Each wall is flat, endless, passes through zero and stands at right angles to its row. A trip goes straight from one point to another. Which walls does it cross, in order?

Walls:
(1): [26 22]
(2): [-19 -29]
(3): [ -3 -37]
(4): [60 10]
(5): [-29   3]
(6): [67 -9]
(7): [ -8 -21]
(8): [ 2 16]
(9): [-31 -24]
Trips:
[-43  33] to [-51 -14] -> 2, 7, 8, 3
[-16  15] to [-33 -18] -> 2, 7, 8, 3
[-19 -10] to [ -1 -25] -> 6, 5

Walls:
(1): [-29 -39  -1 -15 -37  16  -4 -11 -41]
(2): [-18  40 -18 -23 -10  -5  -6   5   5]
(3): [-13 -34 -30  15  22  10 -49  20  11]
(4): [-26  23  14  13  10  16 -14 -26 -19]
(5): [-20 -54  21   1   9 -16 -16  40  20]
Trips:
[ 36  17  -9   6 -21  16  -1  39  -8] to [ -3 -25 -27  24  17 -46 -33 -43 -61] -> 3, 2, 1, 4
[-12  12  63  10  73 -50   0 -16  -2] to [ 13 -29  73  12 -50 -21  61 -16  30] -> 4, 1
[-27 -25 -95  16  39 -32 -28  -1  -2] to [ 28 -26 -38  35  32  11  38  65 -14] -> 2
[-36 -56 -20  -4  -5   4  33  -9 -15] to [ 38 -25  22 -19 -21  -9 -41  17   1] -> none
[-11  41   3  35 -13 -47  14   2   7] to [-27   1 -45  42 -36  -9  30  -3 -28] -> 1

Walls:
(1): [ 12 -12  35  18 -11   3  18  11   3 -17  -4 -37 -12  17  48  25  -6  18
  27  43   2 -14  25  29]
(2): [ 15   1 -53 -14  10 -19  47   9  34  17  61 -24  21 -57 -50 -22 -58 -16
  19  -1   5 -18   9  45]
(3): [  3  16 -36 -64  58 -15  -4   4   5  -6  18  12 -12 -22   7 -35  -4  23
  27  44 -42  -1  12  21]
(4): [ 18  66  -6  -6 -31   2   5  30   8 -35  -6 -20  14 -20  45  26  12 -50
 -13 -30 -14   3   3 -32]
(5): [-13  25  -7 -31  -1 -26  27  18 -54  49 -11  28   8 -10  -5   0  48  35
 -56  23  27  16 -30  30]
(6): [-54  32   2   8 -16  48   3  14  -6   6  -4  42 -14  30  81 -16 -19  20
 -11  15  16  39  31 -37]
(7): [ -3  -7  -3  62   3  -1   8  44  27  28  35  23  21   0   2 -31 -12   7
  12 -38   0  13  29  26]
(8): [-11 -26  66  -7 -13 -42 -54  19  34 -23 -23 -53  11 -55  -5 -64  13 -27
  10 -16  21  40   1 -19]
(9): [-15 -31  45 -38   9   0 -15  -1   3 -43  26  16  24 -11  14  -4  -7 -32
  -9  -6 -40 -39  12   9]
(10): [ 35 -11  33  23  64  21  22  14  -6 -30  10 -11 -17   8  -6 -13  -7 -62
 -23  47 -17 -20 -71  -9]
(11): [-20  -3 -38   4 -35  22   9  25  23  32 -27  27  47 -17  23  32 -57 -40
  -2 -17   1  57 -14  32]
(12): [ 48 -26  -2  -4  -5  12 -19 -25  33  43  10 -18 -23  -8  16 -12  20 -36
  -8  34  24 -28  33 -16]
Trips:
[ 10  14  35  40 -19   4   8  -8 -10  19  25  -1 -34  30  -7   0 -38 -36
   7  25   7 -59   4  29] to [-55 -45  18 -48  -7  -2   1  12 -32  11 -35 -14   1  26   7 -24   4 -28
 -21 -13  -4  20   7 -23] -> 6, 2, 7, 8, 5, 11, 1, 12, 10
[ 52  27 -33  14  70   8  -4  18 -20  38  -9  57  -1 -37  18  15   7 -14
  14 -11  33 -36 -23 -39] to [ -2  41  23   6  11   7 -12  17   2  31  14  15 -21 -12 -10  16  30  13
   7 -18  -4  15  16   0] -> 6, 2, 10, 12
[ -8 -31 -23 -25  22 -39  13 -18   5 -71 -33  26  16  28  12 -41 -23   9
 -18  29 -13   2   7   6] to [-29   0 -10 -13  25 -17 -40   0  38  17  13 -32  25  14 -20  -3  35 -24
  36   3 -33 -55  -6 -45] -> 1, 6, 12, 2, 4
[  8  -1 -11  19   7   3 -65   5 -59 -48  39   3 -27  -5   7 -17 -18  -6
  -2  -8  -9  -2  29 -11] to [-28 -23 -12  24 -37  41  -9 -23  -8  13 -15  23 -21   0  -8   4 -32  24
   2  -4  -2  16  43  31] -> 10, 4, 8, 1, 3, 11, 9
